Every row gives one point. A path goes straight from each point to the next, and from the last back to the first. The post is the endless flat space through its rows: a point in 2 columns, a line in 3, a plane in 4, and so on, so that a path can go around it. Count how often the path circles the post. Going back the other way cancels.
In the rows, 128 means zero.

Post (1 x 2):
[[134 134]]
Path (22 x 2):
[[101 141]
 [126  96]
 [158 115]
 [184 136]
 [123 182]
 [118 141]
 [119 115]
 [162  85]
 [177 132]
 [133 158]
 [ 93 171]
 [119 128]
 [ 93 107]
 [147 115]
 [179 139]
 [146 119]
 [120  88]
 [114 138]
 [122 128]
 [ 99 108]
 [ 93 171]
 [119 164]]
Times around: 2

Post (8 x 9):
[[122 120 142 173 163 109 162 140 117]
 [134 144 125 144 108 103 105 166  97]
 [ 74 136 117 128  87 139 145 124 128]
 [144 120 102 120 167 114 119 127 138]
 [115 154 139  95 127 169 109 130 158]
 [146 131 141 131 148 127 105 132 169]
 [113 126 128 122 129 145 139 154 153]
 [145 116 151 107 161 123 147 116 159]]
Path (27 x 9):
[[167 111 147 153 161 120 156 209 156]
 [154 152 174  72 161 134 157 103 185]
 [122 115  89 133 160 101 159 150 160]
 [127 177 142 113 166 112  97 113 122]
 [104 154 140 105 153 156 157 139 130]
 [167 100  95 138 168  82 143 154 125]
 [126 192 114 135 101 123  36 110 148]
 [116 133 165 106 108 101 145 138 158]
 [120 102 123 159 144  97 129 133 154]
 [102 137 140 188 116 148  91 129 118]
 [124 175 146 124 130 152 107  77  92]
 [118 142  97  94  99 143 112 138 140]
 [121  91 160 139 120 153 208 163 117]
 [173 136 147 154 122 159  78 164 167]
 [144 144 120 124 122 110 146 129 102]
 [117 118  94 103 159 123 146 135 165]
 [116 143 172 134 167 151 174 181 157]
 [102 118 125 169 109 123 198 107 126]
 [120 157 114 151 148 138 111 112 133]
 [ 88 152 106 107 128 113 152 133 121]
 [112 127 130 153 154 128 106 133 183]
 [137  86 141 116 117 123 127 151 168]
 [ 74 131 144 123  78 108 124  74 129]
 [123 126 115 101 119  81 159 154 134]
 [102 127  85  98 148  89 123  88 119]
 [108 131  77 114 143 148  70 152 137]
 [129 122 171 112 163 178 157 146 171]]
Times around: 2

Post (17 x 18):
[[143 145  88 134 104 136 142 164 119 122 103 128 111 122  84 152 114 122]
 [ 86 118  87 126 121 108  88 111 124 112 126 164 131 117  95  99 110 112]
 [ 92 152 170 139 142 116 136 111 129 103 105 140 129  87 150 127 104 118]
 [148 134  56 125 113 117 103 105 144 129 140 123 116 139 144 118 122  97]
 [126 140 139 118 126  99 147 103 156 121 115 103  93 155 139  52 147 157]
 [171 121 130 140 151 119 137 101 133 140 105 136 135 100 120 136 108  71]
 [198 155 123  81 109 146 109 131 156 131 127 124 124 113 186 124 126 108]
 [139 134 141 133  84 107 144 111 139 126 134 108 108 181 136 121 151 121]
 [117 107  96  85 107 102 136 114 132 110 122 112 141 140 131 109 114 122]
 [ 72 141 144 139 187  92 117 124 122 120 112 162 115 112 148 151 135 107]
 [165 142 124 125 181  95 140 139 150 158 131  90  98 131  83 181 138 160]
 [139 153 120 131  96 128 131 135 119 132 147 147 120 102 138  65 126 163]
 [166 157 104 124 117  89 111 127 166 132 110 123 126 103 106  98 152 130]
 [111 109 122 189  99 103 159 133 114 132  91 157 138 172 102 106 107 178]
 [ 66 122 136 121 133  87 121 174 141 130 118 129 118 131 120  91 116 142]
 [118 149  94  77 107 114 122 147 157 158 116 137 104 114 148 145 132 113]
 [158  95 147 133 143 106 117 143 163 165 106 101 149  81 149 158 148 116]]
Path (26 x 18):
[[143 125 128 103  95 107 104 157 147 111 148 115 125 109 133 120 135  98]
 [185 139  95 164  85 128 120 103 143  89  85 105 116 133 167  96 127 126]
 [ 96 104 117 116 108  89 129  90 123 141 135 113 135 171 120  70 127 124]
 [103  84 128 116 167 104  92  98 157 145 142 110 160 150 149 161  97 113]
 [169 107 141 151 174 103 191 112 141 147  62 165 132 108  65 135 103 124]
 [182 148  90  83  89 101 117 119 175 103 148 108 143 157 145 139 147 125]
 [121 159 159 131 120  72 107 136 191 152 177 121 118 123 153 154 131 132]
 [147 182  59 122  71  95 167 104 136 103  90 131  61 109  57 163 158  94]
 [145 163 150 121 117 106 135 128 134 108 101 101 108 128 139 144 138 151]
 [ 81 106 115 150 153  99 135  92 137 138  84 140 125 159 147 132 101 151]
 [132 109 110 110  74  88 123 114 152 142 116 112 142 137  85 116  94 103]
 [149 187  83 110 102 117  87 114 140 141 155 135  90  97 114  88 157 115]
 [145 138 144 119  84  98 115 184 130 146 175 118 101 147 142 161 142 152]
 [105 113 118 175 125 130 110 110 101 121 161 162 142  70 153 113 152 105]
 [154 183 128 159 128 148 130 100 152 125 115 135 106  92 155  91 139 133]
 [200 138 141 133  27 135 177  82 160 169  88  85 128 119  88  31 131 153]
 [180 139 102 172 164 124 130 157  78 111 147 115 116 147 160 217 132 137]
 [156 147 125 116 131 129 118 163 153 100 106 116  77 129 136 163 112  91]
 [119 132  96 121 113 103 121 133  84 103 136 166 130  92 101 127 109 118]
 [ 97 138  92 134 114 120 137  93 124 120 101 132  96 158 102  95 107 100]
 [ 92 162 172  79 127  85 114 128 165 108 108 145 134 161 150  93 138 120]
 [121 138 163 170 121 131 139 115 114 145 192 129  95  87 131 156 153 154]
 [120 107 123 117 107 122 113 114 103 104  97 174 108 110 124 166 126 105]
 [120 118  96 117 104  97 132 127 120 158 112 158 125 100 115  67 122 116]
 [146 145  89 134 129 109  76 154 158 142 125 136 144 106 119  86 134 123]
 [156 127  51 132 106 111 108  98 115 152 146 183 124 150  77 134 160 121]]
Times around: 2

Post (17 x 18):
[[120 106 166 118 118 141 122 153 115 140 134 102 104  95 153 114 121  76]
 [109 123 127 158 114 137 109 156 100 160 156 116 125 134 157 154 130 126]
 [112 140  96 120  98 112 113 146  86 126 143  96 124  94 131 111 126 148]
 [155 134 129 130 109 150 146 164 131 148 158 119 145  96 154  95 140 105]
 [141 111 116  99  87 140 110 122 127 123  86  99  99 112 114 146 144 168]
 [108 145 143 151 132 107 142 159  95 154 121 125 139  91 174 106 117 145]
 [ 91  73 165 149 183 129 135 122 162 108 129  98 126 165 117 154 137 176]
 [ 54 119 128  66 148  86 163 115 146 119 134 158 208 128  79 180 138 111]
 [153 139 108 141 105 127  89 141 155 115 152 104  86  61 125 120 158 102]
 [ 98  99 151 172 129 161 155 144 109 165 143 103 121 108 110 122 154 133]
 [107 148 103 112 139 137 122 127 101 138 119  97 100 126 140 128 124 108]
 [119 125 110 123 115 174 114 142 106 144 142 146 158 104 108  98 110 156]
 [117 123 107 139 106 118  95 141 155 141 130 101 124 127 147  86 139 106]
 [131 100 148 156 169 137 120 132  90 143 130 126 126 185 127 127 146 123]
 [116 142 165 137 116 142 116 122 122 155 158 112 117  95 157  94 155 112]
 [101 131 147 142 147 154 120 160 113 122 137 155 138 186 134 117 116 107]
 [112 125 112 179 115 117 152 119  96 128 164 128 150 138 141 135 121 103]]
Path (21 x 18):
[[163 123 163 121 160 126 117 172 138 115 191 136 115 130 167  98 106  78]
 [109 110 160 126 110 112 125 177 128 136 174 101 170 135 157 140  98 101]
 [106 134 128 138 105 133 100  70 124 144 136 100 127 124 128 166 176 129]
 [134 139 123 162 181 150 141 161 156 101 179 128 111 173 171 148 177 109]
 [104 117 162 131 102 171 108 147  83 155 128 114  65  89 120  92 149 116]
 [ 75 108 143 144 162 202 118 105  96 114 117 135 115 135 103 107 112 188]
 [122 124 161 110 110 172 116 174 123 106 147 134 146  85  87 108 134 115]
 [131 141  99 108 108 118 102 148 123 120 104  94  80  84 107 162 131  93]
 [122 125 140 162 107  93  88 136 153 124  87 150 121 118 143 100 132 185]
 [130 126 126 137 119 152 128 199 125 126 164 191 159 101 128 130 122  91]
 [162 105 105 176 145 154 119 203 137 128 142 144 163 166 182 163 103 106]
 [128 142 161 128 147 146 155 144 103 112 151 103 142 107 129 112 132  86]
 [127 110 125 122 119 131 135 120 158 105 119 137 170 141 137 148 140 164]
 [ 77 139 155 148 134 116 157  90 125 134 125 132  66 114 133 221 172 121]
 [116 121 115 146 120 152 145 181 171 169  92 116  95 148 125 134 146 138]
 [103 136 133 168  91 117 132 159 150 116 154  80 101 153 174 117 117 103]
 [ 58  93 138 121 201 103 161  94 134 111 180 115 128 159 134 195 105  80]
 [114 105  62 120 155 114 110 156 116 172  90 129 150 121 127 115 153 129]
 [155 152  75 183 118 109  73 163 113 163 134  78 118  87 201 141 137 138]
 [111  84 149 121 160 157 114 143 130 148 119 108 129 172 110 152 101 137]
 [167  82 183  50 131 174 136 159 149 130 155 122 128 147 123 126 128  91]]
Times around: 1

Post (17 x 18):
[[164  88 151 151 117  98 151  84 137 113 114 157 118 140 100  84 108 163]
 [155 131  98 142 135 129 103 140 111 142 113 131 130  93 145 151 134  86]
 [136 110  97 156 141 115 101 116 115 134 152 162 120 123 125 131 130 123]
 [158  80 139 114 125 124 104 108  76 141 146 138 133 131 122 160 159 130]
 [ 94 220 149 115 114 114 124 129  85 157  86 118 105 129 103  90 119  81]
 [147 102 133 145 122 119 120 158 134 104 127 134 104 131 143 143 128 144]
 [164 136 131 185 136 141 160 157 118 168 121 161 102 137 112 146 125 142]
 [120 134 152 136 105 122 159  96 121 111 139 149 141 132 107 110 112 117]
 [175  90 138 148 147 153 118 140 120 136 128 149 161 137  85 133 115 154]
 [ 74 174 158  91 110 142 181 130 127 125 163  50 114  76  89 123 153 118]
 [161 101 129 127 116 156 100 146  93 134 181  73 137 131 165 132 106 112]
 [126 106 140 132 147 116 137 134 136 146 145 124 119 139 128 147 130 128]
 [138 130 124 174 168 127 127 117 119 132  97 139 116 123 133 158 117 143]
 [147  94 110 121 113 144 143 127 121 136 111 159 160 136 102 124 112 170]
 [145 114 160 133 118 109 112 129 145 119 124 168 136 112 155 120 153 179]
 [141  80 132 140 147 147 135 132 116 128 122 162 137 128 121 106 152 156]
 [142  75 134 160 110 118 122 126 132 126 123 134 154 149 118 103 145 163]]
Path (30 x 18):
[[105 128 137 113 118 157 105  93  88 156 172 135 119 113 140 130 139 150]
 [150  31 177 105 143 124 104  92  70 173 168 147 148 161 127 126 131 125]
 [134 142 115 152 111 106  54 113  81 143 144 166 178 119 165 151 132  99]
 [155 121 121 157  96 155 128 136 100 135 146 231 131 135 140 149  84 148]
 [146 134 215  91 156 157 103  80  94 119  96 118 141 123 102 193 133 176]
 [138 105  99 133  98 163 130 168 111 178 152 165 163 142 146 196  98 104]
 [129  89 164 127 114 138 137 134  83 160 142  84 149 157  64  71 138 130]
 [136 104 127 128 139  95 120 118 151 145  67 167 150 147 106 139 108 127]
 [137 124 113 160 123 145 153 139 138 147 109 115  80 149 106 141 110 171]
 [134 148  96 147 139 149 123 156 106 128 137 139 117 147  76 155 103 129]
 [177 112  63 134 138 134  92 170  83 133 148 131 142  90 169 164 130  70]
 [175  70  98 135  81 157 142 143  93 141 151 105 168 105 110 128 133 134]
 [152 109 115 116 102 137  80 163  61 150  61 189 128 128 126 151 145 114]
 [173 120 107 151  83 126  74 140 126 144 160 171 131 117 140 131 134 118]
 [148 131 142 125 104 117 137 145 136 160  47 118 142 147 128 139 151 189]
 [137  96 130 122 138 127 106 126 133 113 171  81 159 118 123 104 122 120]
 [152  37 132 128 147 108  91 116 114 139 116  91 167 158 119  79 188 123]
 [186  65 118 120 132 184 121 126 107 150 157 140 137 125 162  95 160 123]
 [140  72 156 123 129 139 146  73  97 136  99 128 142 107  97 115 182 152]
 [ 96 161 142  96 121 122 137  89 113 116  66  76 115 133 112 132 131 102]
 [161 136 121 129 117 132 149 138  95 131  85 150 124 154 102  96 106 160]
 [161 111  83 150 119 108 124 136 128 113 107 168 145 143 133 151  71 174]
 [151 131 156 156  98 112 138 144  94 107  95 167 110 156 117 128  81  95]
 [110 160 146 118  77 107 153 143 137 154 114 133 113 141 131 157 110 132]
 [188 106 137 155 125 155 125 160 120 151 106 142  93 142 109 100 127 141]
 [ 94 126 101 155 156 146 177  37 144 148 176  82 125  93  71  88 137 132]
 [150  85 161 125  95 160 176 124 131 145 140 135 127 137  96 157 115 142]
 [135 119 159 168 137 156 149 171 104 137  87 131  99 120  64 124 130 120]
 [109 159 141 142 144 116 130 132 142 112 120 116  78 107 144 122 118  70]
 [111 136 130 128 157 127 161 103 164 115  98 134 134 119 127 168 123 138]]
Times around: 2
